Every row gives one point. Any point is a mix of the corners, with weights that add up to 1. It lies inside the corners' shape when no weight is negative. Is each point inside? If not, which corners have a negative weight?
In the rows, zero is written as 128.

Corners:
(1): [119  94]
(2): [171  79]
(3): [ 94 196]
Points:
[116 160] -> inside
[ 99 183] -> inside
[137  59] -> outside (3)
[101 176] -> inside
[140 132] -> outside (1)
[142  75] -> outside (3)
[166  98] -> outside (1)

Corners:
(1): [104   7 132 146 135 168]
(2): [141 171 161 201 112 164]
(3): [157 109 124 117 163 134]
(4): [ 98 144 114 194 136 121]
(5): [110 153 112 114 139 157]
(6): [127 140 147 130 127 100]
(7): [143 152  74 110 112 104]
Points:
[136 124 126 150 135 126] -> outside (5)
[136 168 129 152 127 125] -> outside (1)
[132 148 138 169 121 143] -> inside
[118  78 125 158 133 138] -> outside (5)
[128 143 117 118 115 123] -> outside (3, 4)
[132  91 131 143 140 149] -> inside
[104  89 134 169 140 150] -> outside (7)

Corners:
(1): [123  83 112 139 148 163 146 133 148 110 142]
(2): [177 104  96 147 164  20 124 110 175 125 166]
(3): [ 95 109 249 133 145 190  89 169 126 124 143]
(4): [114  91 173 129 130 184 126 167  91 146  56]
(5): [174 114  94 148 131 151 146  90 174 133 144]
(6): [140 185 111 147 159 150 110 156  93  91 144]
(7): [136 212 123 148 152  44  93 118 119 199 173]
(8): [113  95  95 158  52 135 143 134 129 116  84]
(9): [111 128 156 123  93 173 159 150 137  79 136]
(10): [118 161 117 139 120 158 141  96 118 124  98]
(11): [147 121 129 156 164 152 128 152  78 129 141]
(12): [155 179  97 117 159 114  99 135  88 119 173]
Points:
[142 153 132 135 153 109 115 136 124 139 160] -> outside (8, 10)
[136 116 122 144 133 143 136 137 122 124 116] -> outside (3, 12)
[126 150 126 143 131 142 125 126 119 129 138] -> outside (2, 4)
[124 145 122 139 125 148 136 115 123 123 116] -> inside
[120 103 172 145 133 179 127 145 138 101 138] -> outside (4, 7, 12)
[140 133 127 140 141 116 122 136 121 135 150] -> outside (6, 10)
[138 136 129 140 129 128 126 129 115 131 134] -> outside (1, 6)

Corners:
(1): [126 162  91 164 172 192 156  85 143 189 154 136  81  58 105 143  63 176]
(2): [168 164 106  65 145 113 166 165 150  95 116 126 110 154 178 107 225 223]
(3): [174  61 126 127  96 107 167  78 127 167 182  85  46  65 144 151  53  76]
(4): [ 82 108 115  67 113  93  60 115 125 125 142 120 142  70 138  96 137 117]
(5): [ 69 131 158  73 179 118  66 144  89 160 168  89 102 134 178 149 127 102]
(6): [184  28 124 153 138 104 107 131 130  98 165 131 136 155 180 124 125 139]
(7): [203  48 135  47 168 147  91 107 156 118  70 141 121 105 127 192 162 158]
(8): [ 92 137  98 135 138 181  88  98  93 162  39 147  21 154 160  68  78 185]
(9): [133  96  97 156 145  85 127 167 120 110  42  56 156 130  81 119 120 198]
(10): [165 132 146 148 181 136  78 189 156  97  42 125  83 134  74  91 169  97]
(11): [ 94  59  63  99 138  71 185 101 212 188 129 132  76  83  64 110  76  72]
(12): [178 147 140 148 102 107 166 149 171 188 140  79 167  61 152 118 112 181]
(13): [ 48 139 194 203 181 172 121 176  97 150   8 153 144  87 105  54 101 153]
(14): [ 87 169 127 112 109  79 173 150 193 103 137 118 126 120  56 122  75 179]
(15): [175  76 130 165 146 164 159 136  98 121  73 120  97 153  55  58  97 118]
(16): [131 180  73 157  75 154 114 178 163 126  61 117 159 105 177  97 169  67]
(17): [ 45 138 178 176 107  89  94 121 109 190  24  37  85 159  75 138 154 133]
(18): [136  42  52 173  75 205 162 155 123 205 188 107 113 119 155 121  87 195]
(19): [ 97  71  82 193  70 178 111 149 212  95  97  25 117 117 125  60  74  94]
Points:
[167  80 123 124 138 166 112 155 116  86 111 138 108 150 149  87 134 135] -> outside (1, 9, 11, 12, 17)
[116  87 113 184 106 124 134 153 140 140  72  85 116 120  86  83  92 126] -> outside (1, 2, 5, 7)
[ 61 131 101 153 119 143 105 130 133 162  93 103  85 103 121  94  84 122] -> outside (2, 6, 7, 12, 15)
[131 119  95 138 125 144 128 130 149 138  87 111  96 129 118 102 117 167] -> outside (3, 5, 13)
[104 120 116 130 139 136 116 147 135 133  92 113 114 128 117 105 124 149] -> outside (3, 12)
[114 125 125 119 137 133 116 145 145 134  89 125 103 130 129  97 131 147] -> outside (1, 3, 9)
[135 110 129 122 132 128 125 137 151 142 118 113 111 106 119 124 125 127] -> outside (8, 9)
